Each row of a before or after table is a point. The points were changed in one or more steps. Then noise was added and the rows were shuffled. The steps act on how far a point lies along the listed directions, d1 being the first. Write out the steps. A step turns or swaps two directions, mirrors them in a line or flattens them onto one, adds a multiple of one to another, or multiplies one. Angles are multiples of 10 degrees, from the lower direction toward the higher: turns from -170 to 170, lines from 10 to 170 but not 90. Use the fewest steps. Two steps may share a direction if one is a turn and the other turns, adds or multiplies; they go together, in the order done. Otherwise the lowest direction goes first.
In the rows, 128 means zero.

Directions:
(1): [113 180]
(2): [180 143]
Before:
[[147  86]
 [109 225]
 [ 91 100]
 [127 110]
 [ 98  80]
 [138  88]
 [128  80]
 [103  95]]
After:
[[222 161]
 [120  79]
 [113  88]
 [101  77]
 [ 84 123]
 [ 92 114]
 [ 88 106]
 [117 117]]
Steps: swap d1 and d2

Directions:
(1): [175 185 132 174 123  94]
(2): [134 152 175  63 148  91]
(3): [ 77 191 134 135 150 169]
(4): [133 157  54  84 109 119]
(5): [ 83 135 146 134  56  97]
Before (11 x 6):
[[207 166 154 138 145 108]
 [154 138 110 118 163  99]
 [145 121 156 219 179 144]
 [107 155 105 154 131 152]
 [132 178 121 153 182 130]
 [ 98  83  69  81 102 113]
 [120 123 177  40 120  76]
 [122 129 109  93 156 159]
 [ 94  97 214  92 194 155]
 [130 142 156  28 145 105]
 [137  96 161  88 128 118]]
After:
[[138 163 178  64 112  58]
 [157  28 144 181 170 136]
 [105  62 229  98 111  86]
 [103 159 106 150 136 162]
 [194 107 143  94 180 150]
 [105 135 116 118 195 159]
 [144  98 167  96 100  96]
 [122 124 107  95 169 127]
 [ 84 144 118  92 116 154]
 [ 72 161  85 119  84 101]
 [104 173 169  39 124 103]]
Steps: turn d1 and d5 by -70 degrees; add 1 times d4 to d3

Directions:
(1): [136 182  82 148 101 132 196 152  89]
(2): [ 98 102  51  73  88 145 103 131 136]
(3): [ 43 137 119 133 196 129 132 157 115]
(4): [173  83  91 138 161  70 114 170  95]
Before (13 x 9):
[[101 107  82 143 199  75 128 165  77]
 [ 89 201  84 120 111 173 196 153 110]
 [184  43 135  99 164  68  67 122 139]
 [181 115 179 170 173  59 135 115 126]
 [ 73 104  94 108  99 130  63 104 149]
 [112  81 182 139 206 103  76 124 143]
 [ 62 139 112  88  99 172 130 112 143]
 [115  52 154 132 218 128  68 134 161]
 [ 71 146 135 146 154 153 141 101 135]
 [ 94 151  25 128  98 145 189 180 105]
 [ 85 129 158 109 130 142 139 123 157]
 [211 153 118 101 109  95 148 163 100]
 [ 62 205 127 132  65 175 209 122 126]]
After:
[[111 148  59 111 135 135 161 179  97]
 [ 86 167 175 175 200 115 160 121 104]
 [ 96 100 105  91 132 121 125 145 143]
 [100  99 181 145 197 160 102 120 166]
 [ 76 123 180 127 166 145 100 102 158]
 [ 88 114  31  93  80 121 153 167 103]
 [175 121 222 144 160 105 120  89 155]
 [116  82  70 101 144  99 114 164 101]
 [102 170 187 132 106 146 146  59 172]
 [ 70 113  76 120 149 139 125 122 127]
 [193 183 173 114 104 128 161 130 124]
 [143 134  86 174 158 102 185 195  94]
 [130  88 106 153 150  67  75 138 110]]
Steps: multiply d1 by 0.7; turn d2 and d4 by 100 degrees

Directions:
(1): [137 152 167  93 106 142 107 172  28 173 143 147 153 103]
(2): [175 113 139 124 140 141  63  52 132 118  88 149 156  61]
(3): [ 96 177 101 151 163 113 146 101 145 169 158 214 181 131]
(4): [152  92 135 102  95 131 120 129 184 221 129  95 179 157]
(5): [138 167 118 103 129 123 108  70 117 187 139 127  29 154]
(6): [ 77 167 154 167  65 149 170 109 147 153 106 100 118  57]
Before (14 x 14):
[[ 82 160 103 174 108 114 161 110 159  98 121  99 101 112]
 [133 168  98 124 179  87 108  52 165 152 139 181  12 202]
 [126 135 136 102 131 131 137 147  93 133 147 127 122 163]
 [ 99 204 128 121 125 123 118 109  66 196 145 167  85 107]
 [101 175 126 117  89 119 143 147 153 218 143 118 155 129]
 [172 151 126  70 157 101  74  99  85 229 190 131  68 191]
 [150 129 130 129 168 112  78  60 140 112 113 192 141  74]
 [111 144 158 132  91 150 153 147  69 146 104 108  99  88]
 [116 152 150 114 109 136 163 136  99 167 135 153 140 102]
 [ 97 150 108 175 146 129 163  69 196 139 115 129 108 127]
 [ 78 172 122 148  91 144 149 126 118 139 163 157 107 118]
 [142 156 146 111 133 135  90 128 104 126 114 138 107 101]
 [149 109 169  94 105 156 100 198  66 150 131  92 104 155]
 [131 133 153 149  89 158  97  99 109 100  96 102 106  47]]
After (14 x 14):
[[104 141 119 173 100 123 147 112 170  92 107  87 136  87]
 [117 157 145 117 119 137 157 118 113 167 135 165 147 100]
 [114 132 139 111 117 134 156 159 103 140 152 129 147 154]
 [133 128 173 100  97 159 107 203  55 175 141 110 114 144]
 [ 84 146 127 161  83 150 144 127 151 133 143 156 163  94]
 [162  96 118 115 188 105  78  96 152  94 122 184 167 115]
 [131  54 125 142 134  97 148 170 250 134 119 118 220 194]
 [104 134 136 142 112 125 131 159 138 190 130 163 237  98]
 [103 188 123 121  93 120 133 106 159 216 129 125 125 113]
 [120 113 121 175 137 134 151  81 213 122  98 108 140 119]
 [157 110 155 135 105 159  74 109 104  98  91 120 146  50]
 [120 138 166 135  90 152 142 138  77 152  98 124 146  67]
 [145 136 148 112 135 134  94 155 122 124 118 143 169 112]
 [156  90 141  92 135 103 118 185 150 234 194 106 219 193]]
Steps: turn d1 and d3 by 20 degrees; turn d2 and d6 by -30 degrees; mirror d4 and d5 in the line at 30 degrees

Directions:
(1): [165 123 249  97 120 163 148 125 102  98  76 124 134 145 125 129  98 105
 149 131  75 147  97  67]
(2): [129 125 122 101 131 106  66 135 135 148 208 214 120 132 124 118  90  43
 130 104  97 115  80 108]
(3): [113 142 141  81 196  68 185 190 133 137 139  71 123 107 159 176  78 115
 145 109 112 101  98 175]
Before, 8 rows:
[[123 122 122 143 125 137 137 131 132 128  97 105 131 134 127 127 152 176
  126 129 129 127 141 132]
 [132 122 188 111 113 170 175 127 114 111  73 104 125 119 129 142 139 134
  128 148 108 167 147 100]
 [137 113 166  93 133 107  87 131 134 124 163 172 123 139 126 134 106  73
  160 120  85  94 103 100]
 [125 115 133 107 160 112 136 166 132 145 139 118 129 119 148 140  99 113
  138 128 103 127 129 144]
 [102 131  32 154 118 102  78 148 170 161 184 174 117 139 118 110 136 116
  138 106 161 115 133 176]
 [132 128 167 128 134 133 170 138 122 105  82  71 139 146 137 146 122 152
  136 130 117 130 137 101]
 [147 133 202  97 134 134 168 130 116 117  78  92 140 151 145 142 121 117
  126 128 108 142 133 110]
 [111 143 194  89 193  91 217 180 109 111  92  24 132 108 156 173  84 135
  155 126 110  87 124 171]]
After (8 x 24):
[[138 115 180 107  95 173 117 113 117 122 124 179 121 128 116 122 129  82
  123 138  93 166 124  72]
 [129 124 179 101 161 103 179 152 128 107  85  55 129 126 145 165 123 157
  166 137 111  96 140 143]
 [143 119 156 146  92 162 110 102 122 107 108 140 139 161 115 113 139 126
  126 133 115 141 138  65]
 [130 112 132 146 131 152 161 136 125 128  76  76 138 124 139 129 148 181
  129 154 132 147 175 141]
 [ 94 140  40 143 151  82 132 176 170 158 154 107 118 128 136 139 129 147
  145 107 167 108 140 209]
 [155 127 195 117 102 161 134  99 114 115  80 128 140 162 129 118 141 115
  116 134 113 154 141  86]
 [137 122 174 194  70 215 166  63  93  80   8  56 146 141 103  97 204 227
  123 180 164 146 218 102]
 [127 118 116 137 111 137  86 120 134 139 146 172 127 140 117 110 139 126
  123 116 113 125 118 109]]
Steps: turn d2 and d3 by 110 degrees; multiply d2 by 1.6

Directions:
(1): [117 112 168 101 141 164 119  61 147 112 110 130 109  38  76 103  30 147
 138 213 116 138 205 114 127 160 106 211 142 137 114 123 140 100  84 164
 129 185 128 151 145 139 113 126  49  76 110 106 170 103 156 109 132 168
 182 171 144 109 167  99 148 211 128 140]
(2): [184  53 142  84 153 112 200 117 113  59  52 133 155  88  97 169 137 118
  90  87 111  84  86 170 150  70 158 101 176 113 102 154  97  95  90  65
 141 123 124  80 132 118 120  61  96 147 154 157 104 103 166 125  91 104
  92 168 182 108 211 152 114 171 113  66]
(3): [123 161 155 176 122  94 160 133 152 170 165 149 159 151 126  99  99 131
  98  52  76 168  94 164 135 135 110 186 237 154  76 174 149 121  64 105
 165 102 113 100 158 102 151 189 171  78  79 142 118  60  95  79 103 102
 156  86 184 117 154  82 172 113 118 184]
Before, 10 rows:
[[127 118 121 117 122 160  93 109 129 134 125 120 111 122 141 131 114 143
  148 186 157 114 169  85 134 150 125 104  63 123 171  99 131 139 161 154
  115 141 143 141 103 147 107 109 101 146 145 103 133 180 122 166 160 156
  120 151  82 143  91 147  99 129 146 123]
 [125 108 125 115 138 105 148 168 109 103 111 119 135 134 144 150 170 112
  127  91 142 100  76 131 125 103 145  75 109 117 126 134 115 136 144  94
  115 101 124 119 123 123 116 112 146 163 133 130 120 156 138 136 125 114
   94 123 121 145 130 162 104 109 142  97]
 [110 148 147 142 126 105 117  99 138 156 146 126 132 111  97 113  69 132
  113 138 119 148 143 130 113 149 109 194 176 151 106 146 151 123  91 141
  135 134 126 134 160 120 134 162 106  99  98 139 145  85 128  88 116 148
  141 139 171 112 154 102 148 147 125 155]
 [142 112  94 124 117 106 151 164 112 119 118 131 137 180 149 164 192 124
  121  72 144  89  70 148 123  90 153  48 109 111 142 130 115 140 160 101
  133  92 138  98 111 117 127 102 160 166 155 160 103 147 121 137 110 108
   77 115  92 137 127 172 101  80 128  82]
 [167  84 149 105 132 111 189 103 122  82  75 131 148 115 101 146 132 116
   83  76  94 101  90 162 140  98 153 121 191 127  92 145 101 107  71  69
  149 120 104  86 142 102 123  94 114 128 146 162  99 110 136 126  88  90
  119 138 184 114 191 116 132 143  99  93]
 [130 136 144 130 133 130 127 108 157 142 134 149 134 115 116  97  86 129
  125 143 121 147 152 129 125 142 115 177 163 127 106 140 130 117  89 131
  137 161 136 131 132 128 130 144 106 116 113 127 129  91 128 111 134 139
  141 132 141 114 142 110 156 158 125 157]
 [129 117  98 114 123 128 110 161 104  87 127 118 114 148 152 180 182 113
  142 152 146  82 121 116 122 113 142  68  64 117 158 110 123 144 160 122
  106 111 128 128 100 132 120  89 126 174 149 142 118 167 141 166 141 127
  101 148 107 131  93 158  95 114 128  96]
 [113 145 128 136 126 132 112 112 138 137 145 122 123 118 123 130 102 121
  127 139 128 138 145 118 125 147  98 136 106 123 122 146 135 118 139 155
  127 144 119 151 136 130 129 141 124 128 118 118 119 128 114 114 127 160
  137 122 137 125 126 114 140 126 133 137]
 [141 120 106 128 107 132 106 142 118 121 137 118 119 149 151 137 169 111
  123 135 155 107 115 112 134 119 140  83  76 122 145 110 118 134 157 132
  102 126 120 154 110 139 119 118 144 157 148 124 119 167 147 150 143 133
  114 141  96 146  97 159 112 144 129 110]
 [122 146 156 123 147 119 123 101 121 138 131 122 116 101 103  96  72 149
  123 147 124 133 157 114 119 139 113 181 148 139 116 133 139 107  94 134
  139 139 134 131 134 124 124 144  98  97 109 122 143  99 138 100 131 133
  161 138 142 117 135 129 165 158 122 155]]
After (10 x 64):
[[128 114 110 117 120 157  95 123 123 138 126 118 113 135 149 139 136 136
  148 177 161 109 159  84 135 145 131  82  55 121 174  98 127 147 175 151
  113 129 142 139 100 149 107 105 111 165 152 105 121 192 116 172 161 149
  108 147  75 145  82 153  90 114 145 114]
 [113 154 138 148 120  97 121 116 135 161 154 128 140 141 110 117  92 132
  109 110 119 145 118 136 114 139 116 176 181 153 105 151 153 128  98 130
  132 112 125 122 160 113 136 171 130 109 100 145 133  85 124  91 110 135
  127 125 170 115 145 109 146 122 123 153]
 [118 104 141 104 146 117 144 138 119 100 102 119 127  99 124 142 128 119
  128 129 133 104 109 127 125 117 134 107 115 119 124 128 121 121 131 109
  117 126 127 131 130 127 107 110 115 138 128 114 135 146 155 127 124 134
  116 142 127 141 148 149 114 144 141 102]
 [118 145 119 143 123 123 116 133 131 141 147 120 127 139 135 134 132 118
  125 121 128 130 122 120 123 140 105 109  96 119 133 142 134 134 155 148
  122 132 121 147 128 127 128 141 144 149 125 125 102 141 108 122 125 151
  117 113 126 130 112 126 131 108 134 135]
 [135 102 112 112 121 126 140 132 121 105 107 136 129 135 124 157 149 133
  131 115 141  91 108 139 122 106 144  83 103 112 141 123 117 126 149 116
  135 122 142 112 117 122 115  96 120 149 150 151 129 142 137 136 114 128
  103 134  93 135 142 168 111 117 130  84]
 [147  82 199  95 136 131 192  40 146  84  76 141 140  40  56 108  28 134
   83 129  62 124 150 159 144 130 122 220 245 148  59 156 117  76   6 101
  160 167  99  98 168 102 120 113  54  60 109 149 132  64 153  94  81 119
  180 165 217  94 239  70 165 218  98 130]
 [131 144 137 138 126 120 132 119 161 150 138 149 141 133 127  91 100 128
  119 124 120 146 136 131 130 139 117 169 171 130 104 146 132 121  93 125
  138 149 136 127 129 124 133 149 119 121 112 136 116  87 123 109 131 127
  134 123 146 117 139 108 154 141 123 157]
 [126 152 154 133 143 109 128 112 117 145 144 124 122 119 113  95  84 148
  116 124 122 135 141 120 123 135 117 172 158 141 115 140 135 111  97 126
  144 130 129 120 135 118 127 151 115 106 109 125 141  97 131  94 129 123
  155 124 144 119 132 129 170 137 121 160]
 [122 113 107 107 131 141 108 140 111  81 121 116 106 123 145 174 154 119
  147 182 143  82 144 108 123 120 134  83  62 118 156 107 124 144 156 134
  102 127 124 137 104 134 116  84 102 165 148 135 130 169 152 163 141 139
  114 163 107 124  97 152  95 135 129  94]
 [142 112 105 122 109 137 100 138 117 111 127 117 114 143 146 141 168 109
  133 154 156  98 123 113 131 118 140  80  69 122 152 106 114 135 163 137
   96 132 119 156 108 139 116 113 139 161 152 119 121 175 152 157 142 137
  112 145  91 146  95 161 110 149 131 103]]
Steps: add 1.5 times d2 to d1; turn d1 and d3 by 20 degrees

Directions:
(1): [100 147 109 129 127  85 102 201 162 104 104 133 126 139  88 103 128 123
 199 179 191 120 115 110 137 110  83 150 146 128 136  80  69  95 144  59
 196 146 188 102 153 130 159 187 139 142   9 120 147 108 189 197  82  49
 124 148  97 134 127 124 155 116 173 157]
(2): [168 105 133 104 101  68 207 108 112  78 170 137 152 193  69 119 207 138
  93  77 140 120 110 122 154 110 181  95  82 116 184 188  80 103 190 110
 151 146 107 131 111  43 177  98 111 119  53 102  92 104  78 140 141 151
 101 128  50 108 117 169 107 124  97 111]
(3): [ 99 123 129 145 158 104  88 117  37 156 108  79 160 107  73 192 108 203
  90  75 177 109 150 126  61 186  64  78 142 187  89 146  93  95  79  92
 137 114 155 135 120  68 107 151 139 104 123 167 124  83  92 113 161 158
 127 214 100 169 131  91  94  85 141 154]
(4): [219 169 135 116 139 121 106 144 151 148  82 140  89 137 122 162 138 134
 137  55 139  85  79 122 114  96 128  57 142 155 109  97 184 110 211 123
 115  99 200 135 183 113 109 131 173 218 110 178 124 143 128  77 143 106
 134 146 171 144 102 190 200 114  43  97]
(5): [124 120 149 222 211  95 132 165  77 127 178 135  96 126 161  49  94 135
 152 176 127 175 138  74  90 143 141  80  74 124 143 132 104 109 165 159
 172 107 137 150 130  90 113  48 125 118 147 212 123 181 104 109  61  81
  79 181 160  86  99 137 119 145 156  88]
Before (14 x 64):
[[105 148 126 134 134  86  85 167 117 127 113 112 143 124  77 161 127 161
  150 124 202 104 115 113 103 151  75 108 142 143 118 112  80  97 124  53
  182 130 178 134 147  88 160 175 135 111  46 163 120  95 132 157 124  89
  101 189  81 138 127 115 132  88 156 155]
 [172 126 133 116 116 176 136 112 160 142 140 156 107 123 176 113 136  91
  117 114  92 131 124 147 145 104 158 121 130 109 128 133 172 165 145 179
   94 122 108 135 131 160 106 110 125 150 184 112 131 160 137 108 124 142
  152  84 169 128 100 138 156 155 100 103]
 [167 109 135 102  96 104 187 107 134  88 150 162 141 184  79 135 190 122
   84  73 116 125 109 149 170  99 181 126  98 102 157 183 124 115 172 138
  137 145  85 134 108  83 153 116 118 130  74  94 104 108  92 133 132 171
  127  86  72 123 121 164 107 130  68 106]
 [155 134 151 174 171 124 144 146 122 115 167 153  81 125 175  75 115 117
  153 149  85 159 114 100 129 112 170  96 104  84 141 126 155 140 179 199
  129 110 124 134 128 122  96  49 122 129 176 184 121 197 107  89  80 116
   95 111 201  97 109 149 156 147 106  76]
 [206 132 142 103 127 110 188  94 127 131 129 129 113 156 105 150 193 135
   91  63 116 103 102 136 127 129 180  63 104 117 153 170 149 131 192 134
  106 115 108 124 131  65 141  88 128 141 112 136  91 134  77  90 165 164
  112 110 116 119 105 180 140 136  38 112]
 [148 119 141  99  71 139 173  83 140 102 157 134 135 158 137 126 168 103
  108 119  91 126 122 136 163 104 185 142 105 100 167 162 136 149 159 142
   97 150  83 137 111 131 151 102 120 119 132 102 114 138 111 120 141 156
  139  88 106 104 129 140 126 138  96 107]
 [179 144 131 130 133 132 120 129 131 118 125 145 123 121 153 109 147 122
  128 129 106 127 125 120 150 118 159 126 138 112 138 132 149 140 162 147
  100 121 137 155 129 130 119 112 141 146 138 137 132 145 117  99 152 120
  127 120 142  99 132 155 141 151 100 112]
 [115 112 108  91 100 143 158 105 161 104 138 121 138 136 136 123 151 110
  127 149 103 129 132 154 174 115 149 179 131  99 138 136 131 152 112 142
  113 142  79 129  92 151 157 131 119 125 122  79 130 126 113 143 138 132
  139  67 120 120 135 117 113 144 127 135]
 [142 118 150 175 188 122 128 163 132 130 137 136  80 117 158  99 105 113
  155 153 111 137 111  98 111 120 154  84 103 136 130 120 142 127 167 151
  133 115 149 134 153 125 104  69 148 164 131 200 122 182 114  95  90  85
  107 145 167 110 108 156 154 145 106  89]
 [170 168 151 147 149 133 124 151 163 137 123 150  89 136 184 113 116 112
  145 152 108 130  96 105 130  81 162  99 125 119 132 121 168 142 180 180
  117 118 136 110 143 145 113  79 131 169 155 158 138 169 135  81  93  85
  108 113 191 119 100 173 170 158 100  71]
 [152 134 127  84 103 158 150 107 149 131 125 126 120 146 128 149 154 114
  105  94  98 130  96 152 155 105 165 130 144 122 139 151 176 136 148 151
  101 130 128 134 122 133 142 111 146 160 165 108 118 129 120 102 154 159
  139  94 135 121 129 159 159 120  76 124]
 [192 136 120  91  74 138 151 108 180 128 133 158 101 144 133 140 159  84
  128  88 105 114  91 148 162  89 182 134 128 106 153 142 162 130 188 143
  101 136 123 128 153 140 129 122 147 174 128  98 121 148 125 107 140 145
  123  76 143 120 120 187 173 138  65 104]
 [145 118 138 106 125 136 150 117 123 125 144 119 144 142 126 162 135 142
   76  84  98 104 123 133 130 136 156 100 116 136 117 155 144 137 115 139
  110 134 107 131 134 112 116 108 123 123 161 107  95 118 109 111 155 166
  135 116 115 153 127 141 128 119 106 118]
 [157 143 147 121 120 157 124  95 116 141  91 119 138 119 125 169 123 145
  105  79 111 102 137 147 100 132 119 110 151 160  81 141 156 143 110 138
  104 120  97 127 122 124  96 132 140 138 168 137 129 123 108  86 139 171
  157 133 159 155 118 138 115 107  93 135]]
After:
[[242 148 144 103 134  99 182 110 140 135 103 134  98 163  98 162 198 136
  103  32 126  84  80 131 119 116 170  37 114 127 146 149 165 120 228 123
  110 105 142 122 157  60 138  95 147 184  96 157  91 135  85  78 169 147
  115 117 133 126  94 209 178 131   6 105]
 [143 124 137 104 128 130 147 121 129 125 140 121 143 140 118 157 135 139
   86  82 107 102 118 132 133 135 152 100 120 139 119 150 145 134 120 132
  116 135 114 129 144 114 122 119 125 129 148 109  98 116 116 115 149 157
  137 120 116 156 130 143 134 113 104 118]
 [170 155 146 116 122 152 116 104 125 144  79 122 131 125 117 174 122 149
  116  68 120  92 127 144  95 124 116  97 156 163  77 129 160 135 127 129
  110 113 118 123 135 121  96 137 152 155 156 149 133 126 115  84 136 158
  159 137 160 160 112 150 132  99  79 132]
 [168 144 153 173 169 116 140 157 129 119 156 157  73 129 169  81 120 116
  165 138  91 150 100  98 131 103 170  84 110  87 137 116 156 137 198 194
  136 103 144 132 143 122  94  60 133 147 166 197 124 198 115  86  79 103
   94 113 206 101 101 159 173 143  94  73]
 [172 132 154 172 195 116 120 168 142 135 123 140  66 121 157 105 107 112
  153 128 113 121  95  97 107 112 152  62 104 138 123 111 164 120 196 153
  131 105 175 134 173 120  99  73 160 195 125 213 121 187 117  80  94  75
  109 154 179 118  99 173 178 138  79  78]
 [197 152 136 126 133 134 111 137 142 118 115 145 116 127 149 117 152 122
  135 116 108 119 116 115 150 107 156 110 142 120 134 125 156 136 179 143
   99 115 153 151 142 127 117 114 150 170 128 147 132 146 120  90 152 110
  131 126 149 103 126 163 156 150  87 108]
 [ 89  99 106  93  95 146 165 104 157  98 150 118 149 132 136 118 147 108
  127 172 105 139 146 152 175 125 151 202 125  89 142 147 116 160  90 145
  121 153  59 128  78 151 163 132 107 105 126  67 134 122 114 161 129 138
  139  67 106 116 141  95  92 146 153 144]
 [224 155 122  85  77 131 143 116 191 135 118 162  84 148 128 153 161  84
  133  62 116  95  69 143 157  78 181 108 137 117 142 127 182 122 219 136
  100 129 154 127 175 137 122 128 166 206 112 119 125 152 128  93 143 133
  127  84 161 125 105 214 201 130  32  96]
 [182 133 132 113 117 168 129 122 167 143 127 160  98 124 171 115 134  95
  131 109 102 132 117 142 143 100 153 111 136 111 124 124 173 161 164 177
   98 120 128 131 142 156 106 117 138 164 170 119 133 159 144 103 118 131
  151  91 171 131  96 150 177 151  92 103]
 [138 114 141 102  69 138 173  88 141 100 158 132 140 155 134 125 166 101
  116 132  92 128 124 132 165 106 180 151 104 101 168 160 126 147 157 141
  104 153  82 134 111 132 158 106 119 109 123  98 114 132 119 130 136 153
  138  84  95 103 129 134 120 138 105 115]
 [170 147 124  84 106 155 144 121 157 134 110 130 114 148 121 154 152 118
  112  83 106 118  84 147 153  99 163 111 148 130 138 137 185 130 168 143
  104 128 154 133 137 128 136 115 157 184 146 115 119 129 126  95 153 146
  137 100 142 125 126 172 178 113  61 120]
 [171 111 132 105  97 103 182 110 139  90 150 158 143 189  78 133 197 121
   88  73 118 126 108 150 169  97 178 124  98 100 157 179 123 112 178 132
  139 149  91 130 112  80 156 121 121 134  76  92 106 108  93 137 134 168
  125  90  74 122 119 164 113 125  68 106]
 [210 184 156 144 155 130 114 161 174 144 107 155  72 142 179 129 118 112
  154 124 115 110  80  99 124  63 157  72 134 133 126 108 195 135 217 176
  114 105 170 112 167 144 107  88 152 209 145 179 141 171 143  61  95  74
  111 124 208 122  87 193 203 151  70  63]
 [116 148 129 135 136  96  86 153 113 132 114 109 139 122  87 170 125 160
  142 115 195 104 115 114 101 150  83  98 137 148 119 120  91 100 124  66
  173 126 172 140 145  86 154 164 135 113  67 165 114 101 122 141 131 104
  105 188  87 140 127 119 133  89 146 148]]
Steps: multiply d1 by 0.7; multiply d4 by 2
